Each point is reached from the start by the listed moves, each made 0, 1 or 2 times, or once backwards (-1), plus a little noise. Say if it took an odd or an even number of moves. Then give how often each move was made.

Moves:
(1): [-2,30,-28]
(2): [-7,9,25]
(3): [21,12,-10]
Start: [-13,-5,1]
Points:
[-6,27,42] -> odd (0, 2, 1)
[16,88,-50] -> odd (2, 1, 2)
[32,17,-21] -> even (0, 0, 2)
[-37,-37,65] -> odd (-1, 1, -1)

Moves:
(1): [33,1,9,9,-13,5,-3,8,-1,8,3,-11]
(2): [1,4,9,10,3,-14,6,-13,-5,-3,-2,-4]
(3): [-10,-3,25,-7,-12,-11,-1,-8,-8,7,-3,-5]
(4): [-3,-4,-2,21,9,-3,-22,0,1,0,-2,-17]
(5): [-6,-3,-3,4,-20,8,-6,-35,-6,0,10,11]
(6): [-13,15,-26,-4,-5,11,-21,-4,-6,-1,2,-24]
(7): [-3,-12,-3,2,4,11,-7,-3,-3,9,-8,10]
(8): [-15,3,8,5,-2,3,11,6,-8,0,8,-5]
(9): [-10,-7,-6,-5,-7,-2,8,-6,12,-12,-7,-1]
Start: [3,2,7,7,6,-10,-10,4,10,-8,-14,13]
Points:
[-14,-1,8,72,32,5,-58,35,-17,17,-26,-60] -> even (1, 1, 0, 2, -1, 1, 2, 2, 0)
[53,-22,59,20,24,-27,34,19,3,13,-40,42] -> even (1, 2, 0, -1, -1, -1, 2, 0, 0)
[70,-14,37,-3,-54,8,-18,-32,-3,25,-14,28] -> odd (2, 0, 1, -1, 1, 0, 1, -1, 0)
[-68,-5,19,32,-1,-11,-95,-57,-30,18,-17,-22] -> odd (-1, 0, 2, 2, 1, 1, 1, 0, -1)
[-59,-39,38,38,10,-7,-39,-28,-1,4,-14,29] -> odd (-1, -1, 1, 2, 1, -1, 1, 1, 0)
[13,-33,32,0,-46,-17,7,-81,11,-5,-43,39] -> odd (1, 2, 1, -1, 1, 0, 2, -1, 2)
[-32,-1,-41,-5,-49,28,-39,-64,10,-17,3,14] -> odd (0, -1, 0, 0, 2, 1, 0, 0, 1)

Moves:
(1): [-2,-3,-4,-4,4,-10,-3,-5,1,-4,8,0,-5,-7,-5,8,-2,1,-2,3,0,2,-2]
(2): [6,9,9,9,7,-9,3,12,0,3,-2,1,2,-6,9,-9,5,-9,4,-8,-6,-13,-8]
(3): [-1,1,-2,7,-1,-4,2,4,-6,6,3,4,5,3,-7,10,-11,-9,-4,3,-4,-13,8]
(4): [1,-4,0,4,-2,1,6,12,-6,-5,-12,-2,4,12,14,0,-5,10,1,1,-11,11,-8]
(5): [-4,0,3,1,-2,-1,-3,1,-7,-2,5,-2,0,-3,-1,6,4,-3,-4,-4,-3,0,0]
(6): [-2,5,0,10,8,-5,1,7,-2,2,-3,-1,0,-10,-3,-1,3,1,-15,5,5,-5,-8]
(7): [4,6,11,4,6,1,-4,2,1,0,-8,-4,-1,6,15,-6,-2,-7,-2,-5,-2,-3,7]
(8): [-3,-6,6,-4,-21,5,-11,11,-13,-14,-12,5,3,7,7,2,-3,15,0,-10,1,3,8]
(9): [-3,-8,1,-10,-6,2,11,-3,3,-7,8,-8,-1,7,-1,-2,4,6,3,2,-1,1,7]
(10): [-4,-2,4,4,-10,5,-2,-5,-6,-8,1,-6,2,-2,-2,5,-2,9,-2,-4,-3,-7,7]
(11): [-1,2,-5,5,-14,-1,7,3,2,-3,10,-2,-1,2,-3,5,1,0,1,-6,0,-4,7]
(12): [-1,16,5,-11,-6,-3,5,-4,5,3,1,-13,-5,-9,-1,-7,8,-3,2,0,-7,2,-2]
(13): [4,4,6,-2,-5,-4,-3,-1,-5,-2,-2,-2,3,7,0,6,4,5,6,2,-5,3,7]
(14): [5,1,-3,-3,-1,0,2,8,-4,-7,-4,0,6,4,9,-7,0,5,-2,-1,-6,5,-5]
(15): [6,3,6,-5,4,2,-7,-3,8,-2,-5,1,-3,-10,-3,-1,8,-7,1,-4,4,-2,0]
(16): [-10,4,-4,-6,4,-2,-3,-3,-2,6,7,0,-4,5,-8,17,-1,1,-1,-1,-3,-7,11]
(17): [-1,3,-5,14,9,1,4,11,-1,1,-3,12,1,2,-3,-4,0,-10,2,2,-3,-3,-3]
(18): [-4,5,0,-4,-4,3,2,-3,-9,-11,7,-4,-1,-1,4,16,-6,7,-4,10,0,0,-2]
(19): [-6,-3,-10,-6,1,-6,0,-6,1,0,-5,3,-2,-2,1,8,7,-3,4,4,4,2,-2]
(20): [-4,-5,0,-7,6,1,-12,-6,13,4,5,-14,-5,0,-1,-1,1,3,-5,11,3,3,-7]
Start: [4,-2,2,5,4,-9,5,1,3,5,8,0,5,21,7,6,0,0,-4,8,-3,4,8]
Points:
[6,31,63,-2,18,-19,-24,82,-60,-77,-32,-1,7,50,95,29,5,31,-12,-24,-65,7,5] -> odd (2, 2, -1, 2, 2, 0, 2, 2, 1, 0, -1, 0, 1, 2, 2, 2, 2, 2, -1, 0)
[7,32,50,2,-10,-18,6,-4,-32,19,-3,-29,20,57,9,50,-17,-1,9,-18,-72,-22,70] -> odd (0, 0, 2, 2, 1, -1, 1, -1, 0, 2, -1, 1, 2, 0, 1, 2, -1, -1, -1, -1)
[-17,-3,7,32,12,-41,5,60,3,-24,-10,11,-2,3,24,1,23,-25,-24,0,2,-47,-1] -> odd (1, 2, 1, 0, 0, 2, 1, 2, 2, 0, 1, 0, -1, 0, 1, 0, 2, 0, 2, 1)
[17,16,33,-28,33,-18,26,-26,35,13,27,-29,-12,40,9,-16,25,-14,32,24,-22,30,22] -> odd (1, 0, -1, 0, 0, -1, 1, -1, 2, -1, -1, 1, 2, -1, 0, 0, 1, 0, -1, 0)

Moves:
(1): [12,-8,4,-4,4,-6,-13,-1,-1,-9,3,-3,-13,-3,3,-5,-8,0,-2,10,1,-4,4,-5,3,-3,11]
(2): [2,5,7,-2,6,-1,3,-7,1,6,4,1,-8,-2,-6,0,-9,-1,-5,8,-5,3,0,4,-7,5,-8]
(3): [-11,-7,-6,3,3,-7,7,6,3,-7,-1,3,-4,1,8,11,3,-1,-1,0,3,17,-4,2,6,3,9]
(4): [-13,3,-1,2,3,-3,-2,6,2,-8,-1,8,-7,-4,-1,-1,-10,4,3,8,3,6,4,-5,1,-10,0]
(5): [-2,-5,-6,-11,5,-9,-6,1,1,-1,-5,-5,5,-5,2,-4,-1,-5,0,-4,2,7,11,-2,1,2,0]
(6): [2,-5,-2,10,-4,-11,8,5,15,4,-5,-13,-10,8,20,-3,10,23,-13,-11,9,-8,-11,1,-5,-1,-4]
(7): [-11,4,9,12,-4,-1,-6,14,11,3,10,-12,1,-3,9,3,-11,5,-3,0,-3,-12,-4,7,-8,1,-4]
(8): [-11,10,4,7,-5,8,-1,-6,-7,-5,-4,-6,-3,-5,-2,-10,-8,3,0,1,0,1,8,6,0,9,3]
(9): [0,4,5,-1,11,2,0,9,-1,2,5,-5,5,-2,-6,6,-7,2,0,-2,4,3,7,4,4,-5,-3]
(10): [-11,-17,1,-1,-16,13,0,-12,-10,-10,3,-13,0,-2,10,0,8,-3,9,6,-1,-12,-3,8,4,-2,-3]
(11): [-6,-3,-1,5,-5,4,-7,6,-5,-4,-4,-4,-1,-5,7,5,1,5,6,-4,3,-2,-7,2,-6,-4,7]
(12): [-3,5,9,15,-9,-9,-1,12,0,-1,4,-2,1,-7,2,-7,-2,0,1,11,6,12,4,2,0,0,-11]
(13): [-3,3,-3,18,-4,4,-6,-17,-1,-1,1,-9,-7,-9,-4,-10,-1,4,-7,4,0,-7,0,-1,6,3,1]
(14): [7,2,0,3,2,-3,0,-3,4,-9,3,-6,7,-6,3,-10,7,-6,4,-6,3,0,-2,7,-4,0,5]
(15): [0,5,7,3,2,13,1,12,7,5,2,2,4,1,2,8,1,5,-5,-1,-1,-2,3,0,-1,6,-2]
(16): [10,-9,1,-9,-3,-11,-2,-1,2,-6,-3,-1,1,0,9,-4,0,-6,6,1,0,0,-11,5,-1,3,-2]
(17): [2,1,8,7,-4,-9,-4,0,8,-4,-14,4,4,3,7,6,6,-6,8,-8,7,-7,11,2,2,1,12]
(18): [-5,3,0,-5,-9,8,-15,-3,8,6,2,9,-9,1,-4,-5,-4,12,-1,-7,-12,-12,9,6,-3,-5,3]
(19): [4,-15,3,10,0,3,9,7,-17,0,-5,3,13,-12,7,5,0,2,-21,-5,1,7,8,-11,15,3,14]
(20): [1,-3,-5,0,5,-1,-5,5,2,-12,3,-4,-2,-7,-1,9,-2,4,-6,5,-6,5,2,-3,7,-1,2]
(21): [2,-3,-8,0,11,-8,3,-5,10,5,-5,5,1,8,3,-9,-3,-5,11,10,-6,-4,1,5,-8,-7,-1]
(22): [-1,-4,0,8,-8,3,4,-2,-11,-9,-6,4,7,-1,-9,-8,7,-4,7,-1,4,9,-8,5,-5,11,-6]
(23): [1,-5,0,-6,-4,-1,8,7,0,2,0,-6,3,-4,0,6,-3,-4,-2,1,0,5,-10,-1,4,-5,-1]
(24): [-3,3,23,-5,1,-5,-1,-3,-2,-1,8,17,2,-7,-3,2,-2,1,2,31,4,12,-1,8,-10,7,15]
Start: [1,2,2,-10,-11,3,8,1,-12,3,13,-12,0,9,-1,6,15,-4,2,-7,-10,0,-5,-8,-4,5,2]
Points:
[-2,7,27,43,-37,17,4,10,29,-43,3,-41,10,9,20,-22,78,43,27,-5,14,-5,3,53,-32,32,8] -> odd (0, -1, 0, -1, 0, 2, -1, 1, 1, 1, 0, 1, 0, 2, 2, -1, 1, 1, -1, 2, 1, 2, 0, 1)
[-71,-49,44,57,-24,-49,-11,55,-53,-61,44,-41,7,-78,17,28,-47,-30,12,95,34,77,-16,-1,32,-6,18] -> even (1, 0, 2, 2, 1, -1, 2, -1, 2, 1, 1, 2, 2, -1, -1, 1, 0, -1, 1, 0, 0, 1, 1, 1)
[-17,37,59,26,-30,22,-31,-39,-10,14,17,32,-3,-51,-35,-44,-53,4,-1,84,-63,0,-4,44,-62,55,20] -> even (-1, 2, -1, 0, 0, -1, 1, 2, -1, -1, 1, 0, 2, 0, 1, 2, 0, 2, 1, 1, 2, 1, 1, 2)

Moves:
(1): [0,3,-8,13,2,8,-4,9,-10,-15,15,16,8,-5,-3,2,-12,1,-2,5,-4,-1,-26,4,7,-3]
(2): [1,0,-4,1,11,12,-1,3,0,-1,-6,-7,-1,-8,-1,-5,2,-11,3,-3,4,1,-3,-9,1,1]
(3): [3,10,17,-2,9,-8,1,7,4,-5,3,22,9,-14,1,-8,6,-3,0,9,-14,7,3,6,-4,1]
(4): [-1,-3,-1,-1,1,-2,2,-11,-13,2,-5,2,5,0,-3,-5,7,-9,4,5,3,-4,5,-5,8,-3]
(5): [-4,1,-10,6,-7,-10,-12,0,-7,2,7,7,-3,-5,1,-2,-9,-5,1,2,-2,-6,2,3,2,-2]
(6): [9,0,15,-3,6,-14,-4,-2,-1,-3,6,-2,8,3,-2,0,0,-2,-1,1,-5,-4,10,0,-10,-4]
(7): [9,7,-6,6,-8,8,2,13,-10,-5,-4,-12,3,6,17,2,-13,-6,-15,6,4,6,11,-12,-2,6]
(8): [0,-4,-2,3,6,8,6,4,-11,-4,0,-5,6,5,0,-5,2,3,6,-4,-2,4,14,-2,-10,3]
(9): [-10,2,3,-6,4,7,-2,-2,-10,-3,-2,9,-1,10,2,11,2,-5,9,-11,-16,-9,3,14,5,-6]
(10): [-6,1,-2,16,11,-6,-3,7,-3,9,1,2,-6,-7,4,8,3,-4,-3,2,3,4,4,6,1,1]
(11): [-8,11,3,-3,8,17,-6,13,-2,-7,8,2,1,2,-3,0,-4,20,-5,-5,-3,9,5,6,7,14]
(12): [1,-6,-11,4,-6,4,-6,8,-8,0,5,-8,2,-16,-9,1,-26,11,5,15,0,4,12,14,-3,8]
(13): [1,-12,2,-1,-4,-8,-2,1,-4,2,8,1,0,-3,1,-1,4,-8,-6,8,0,1,2,0,-1,-4]
(14): [6,-3,-1,-6,0,2,0,4,-2,-1,6,-2,6,9,11,9,-13,2,-6,-15,6,9,2,-3,3,-8]
(15): [-10,-6,-7,5,12,0,-4,-5,4,7,11,10,4,1,1,0,-3,-11,-8,18,6,5,-5,-2,-4,-3]
(16): [1,14,14,-9,-2,-2,0,3,-16,0,9,1,3,13,9,2,2,-11,4,4,1,16,-1,2,2,10]
(17): [-10,7,-21,-9,9,4,9,-2,5,9,2,-4,4,-6,16,13,16,10,-3,10,3,11,-14,7,4,23]
(18): [0,-7,-3,1,-3,13,2,1,-6,1,9,-3,3,-12,-2,-1,-4,4,-3,5,5,-4,-10,-12,3,3]
(19): [-6,1,-12,-6,-8,7,12,8,-6,6,3,-11,9,8,-2,-1,1,-13,-5,-6,15,3,4,2,3,-1]
(20): [-16,15,2,7,-12,-9,12,-7,17,2,10,-18,-6,-20,-10,3,-4,0,4,4,-11,8,-7,26,10,12]
(21): [3,11,22,-8,1,3,4,2,5,-16,1,4,-5,-8,3,1,5,1,5,-1,6,-1,-5,-6,-3,-4]
(22): [-7,-13,4,-8,2,-10,10,-10,11,1,3,-2,-3,1,-2,0,8,-6,-1,1,8,-4,-8,7,4,14]
(23): [8,14,-1,7,-8,5,-16,-16,16,3,-11,-4,-6,-8,-1,-3,2,6,-14,-5,3,-5,1,7,-7,6]
(24): [-2,6,0,7,-1,2,4,8,-2,5,-5,-10,7,-3,14,-4,3,-10,3,3,5,3,1,2,0,-3]
Start: [1,-5,0,7,1,-10,9,-4,16,-6,3,4,-13,15,12,2,-14,-13,9,-1,5,0,-13,4,8,10]
Points:
[8,8,10,29,-95,-62,35,1,12,-9,43,-86,3,-4,8,-11,-48,-55,-18,-28,45,-24,15,1,27,-27] -> even (0, -1, -1, 1, 2, 2, 1, 0, -1, 0, 0, -1, 1, 1, -1, -1, -1, 1, 2, 2, 1, 0, 0, 1)
[3,33,27,-34,8,-30,-4,-25,1,11,32,59,40,36,62,15,30,-60,-4,-42,0,-22,-16,39,-26,8] -> odd (0, -1, 2, -1, 2, 2, -1, 1, 2, 0, -1, -1, -1, 1, 0, 1, 1, 2, 2, -1, 0, 1, 2, 1)
[16,-17,-95,26,-76,21,9,-14,-26,-7,12,-69,0,-36,41,7,-92,-11,-6,44,54,-30,-40,7,32,81] -> even (1, 0, -1, 1, 2, 0, 2, 0, 0, -1, -1, 2, -1, 0, -1, 0, 1, 2, 0, 0, 0, 2, 1, 1)
